Each row is a point. Each copy is the shape, with its points in the same order, stretched, turned, moved and blurred by noise. Is it also mirrored, or only turned?

Shape (8 x 3):
[[ 15  23   1]
 [  6   6   7]
 [  9 -38 -76]
 [  8  78  20]
 [-32   9 -22]
 [-15   7 -48]
 [ 29 -11 -24]
 [-12 -28 -11]]
Copy 1 (8 x 3):
[[ -2  14 -37]
 [ 11   0 -17]
 [ 82  41  41]
 [-54  27 -81]
 [ -5  28  17]
 [ 18  44  11]
 [ 46  14  -9]
 [ 27  -7  27]]
Copy 1 is: mirrored
Copy 2 (8 x 3):
[[  0   3  15]
 [ -6  13  -7]
 [ 13 -95 -20]
 [-24  55  67]
 [-38 -17 -10]
 [-18 -42   3]
 [ 18 -30   4]
 [-10 -23 -35]]
Copy 2 is: mirrored
Copy 3 (8 x 3):
[[ -1  -4 -20]
 [  4  -3  -5]
 [ -7  80  36]
 [-27 -43 -52]
 [-32   1  21]
 [-35  38  16]
 [ 13  40   0]
 [  7  13  27]]
Copy 3 is: mirrored

Shape (10 x 6):
[[-26 -27  14  17   3  -1]
 [ 18 -40 -17  29   2 -12]
 [-16 -21   8  26  11 -10]
 [-60  36 -23 -34 -39  16]
 [-34   1 -37 -39 -11  26]
 [  4  16   1  56   9  45]
 [  1  18  -7  34  29  10]
 [-18  24 -18  63  55  29]
 [  9 -34  12  -5  19  22]
 [-24  62 -18 -66 -18  19]]
Copy 1 (10 x 6):
[[  3  -3 -12  18 -32 -35]
 [ 30  -4 -41  42  -2   0]
 [  7  -5 -10  30  -9 -31]
 [-36  12  33 -54  -6  -7]
 [-21  41 -11 -52  -3   5]
 [-25  35  20  48   1 -10]
 [ -2  36  17  34  28 -19]
 [-24  40  17  53  50 -35]
 [ 15  51 -26   5 -34 -15]
 [-12  57  52 -78  18   9]]
Copy 1 is: mirrored
Copy 2 (10 x 6):
[[ 14 -20 -17  30  10  -6]
 [ -5 -23 -47  29 -13   7]
 [ 24 -22 -21  39  -1  -2]
 [ 26  45  25 -36  18  45]
 [ 32 -14  -4 -39  32  25]
 [ 24 -36   1  44 -35  33]
 [ 45 -20 -11  32 -33   7]
 [ 82 -41  -6  51 -22  21]
 [ 12 -68 -19  12   5 -22]
 [ 35  21  29 -54 -22   9]]
Copy 2 is: only turned
Copy 3 (10 x 6):
[[ -4 -42  -1   0  -7  10]
 [ 28 -27 -27  14 -19   5]
 [ -4 -40 -15   7  -7   1]
 [-39  42  36 -18 -27  48]
 [ -4  31  23 -37 -34  32]
 [ -2  -8 -28   4  38   5]
 [ -9 -10 -31   2   8 -13]
 [-24 -21 -62 -15  28 -13]
 [ 22 -25   8 -14  -5  -7]
 [-27  69  53 -22 -30  13]]
Copy 3 is: only turned
Copy 4 (10 x 6):
[[-13  21  17  35 -12  28]
 [ -4 -20  19  11 -44  36]
 [-13   3  15  36 -12  20]
 [-20  62 -32  16 -27 -61]
 [-31  50 -10 -21 -41 -21]
 [  6 -13 -41  20  -2  29]
 [-11 -22 -17  20   1   1]
 [-41 -25 -37  41  13  17]
 [  2  12  25 -22 -15  40]
 [  1  44 -25 -34 -13 -95]]
Copy 4 is: only turned
